Each row is a point. The last column is the point's height on a tilted bowl or saddle (a function of degree 2), plus a little noise. Count its main directions that bend up, bend down and stay straight.

Points, 11 rows:
[[ -1  20 -28]
 [-30 -12   4]
 [ 45  -7 -10]
 [ 44  64  -9]
 [ 33  44 -16]
 [  0 -72 -67]
 [-17 -79 -46]
 [  9  67 -72]
 [ 11 -12 -24]
 [  3  47 -51]
 [-16 -27  -8]]
Directions: 1 up, 1 down, 0 straight

Points, 17 rows:
[[-14  19  47 -28]
 [ 66 -39  -1 -45]
 [-49  -1  35 -27]
 [ 40 -52   2 -37]
 [-33  33 -26 -15]
 [  5  16  50 -30]
 [ 15  42  92 -79]
 [ 30  64 -40 -35]
 [ 35 -36 -67 -49]
 [ 43   3  75 -62]
 [ 46 -22 -14 -27]
 [ 13  56  22 -29]
 [-23 -28  -9 -16]
 [ 38  13 -13 -19]
 [ -4  39  19 -18]
 [ 54  31  -5 -30]
 [ 32 -46 -49 -42]]
Directions: 0 up, 3 down, 0 straight

Points, 16 rows:
[[-25 -60  62 -61]
 [-78   2 -20 -20]
 [ 12  25 -17  19]
 [-19  22 -22  24]
 [ -1   5  36  -3]
 [ 30 -33 -51  18]
 [ 17  -5 -25  30]
 [-92 -33 -14 -41]
 [ 30 -14  66 -49]
 [-22 -37  23   4]
 [  0  -7  43  -9]
 [  1  35  54 -40]
 [-18 -49  72 -64]
 [ 45  46  44 -51]
 [ 40   8  75 -69]
 [-31 -19  13  11]]
Directions: 0 up, 3 down, 0 straight

Points, 27 rows:
[[   1  -14    2  -14  -17]
 [ -83  -15  -62    6  -72]
 [  48   20   58  -30  -11]
 [  26  -26    2  -73  -46]
 [  30   11   -8   58  -17]
 [  32   46   22  -52   17]
 [  30  -39  -10  -61  -51]
 [  43   -8   50   -4  -27]
 [  65   19  -53   31  -28]
 [  -2  -93   10    2  -43]
 [  18  -41  -17   21   -2]
 [   0  -49    1   67    3]
 [  27   76    1  -13    0]
 [  -4  -17  -82   10  -13]
 [ -79  -41    0  -35  -91]
 [  49   72    7    1  -14]
 [  -7   74   54  -26   24]
 [ -44    6  -23  -32  -32]
 [   2  -43  -24    8   -9]
 [  18  -17  -83  -25  -32]
 [ -14  -12   11   13  -21]
 [ -28    6  -25   26  -24]
 [ -81   43    3   53 -107]
 [  30   20   12   27  -16]
 [  40   -3  -56    1  -16]
 [  28   44  -32   22  -23]
 [ -44   11   19  -62  -22]]
Directions: 1 up, 3 down, 0 straight

Points:
[[-18  12 -26  63  44]
 [ -9   4  14  71  47]
 [-43 -71  11  19  30]
 [ 21  44  99 -11  47]
 [-37 -14  55  35  27]
 [ 19 -15  54 -38   4]
 [ 15 -14 -43  11  12]
 [ 60   5 -12  25  28]
 [ 12 -37  52   5  11]
 [ 28  14  45  49  44]
 [ 89  12  -3 -22  32]
 [ -6 -31  -9  -6  -1]
 [-46   2 -31  -5  22]
 [-48  -3   4   7  13]
 [-56   6  30   8  18]
 [ 37   9  48  23  25]
 [-22  22 -22 -94  57]
 [ 22  -6 -75 -99  79]
 [ 11  10  11 -39   1]
 [ -5  23 -38  46  39]
 [ 22 -63  24 -51  14]
 [-21  -8 -26 109  95]
 [ 54  -9 -23 -27  10]
 [  1  22 -16  49  34]]
Directions: 4 up, 0 down, 0 straight
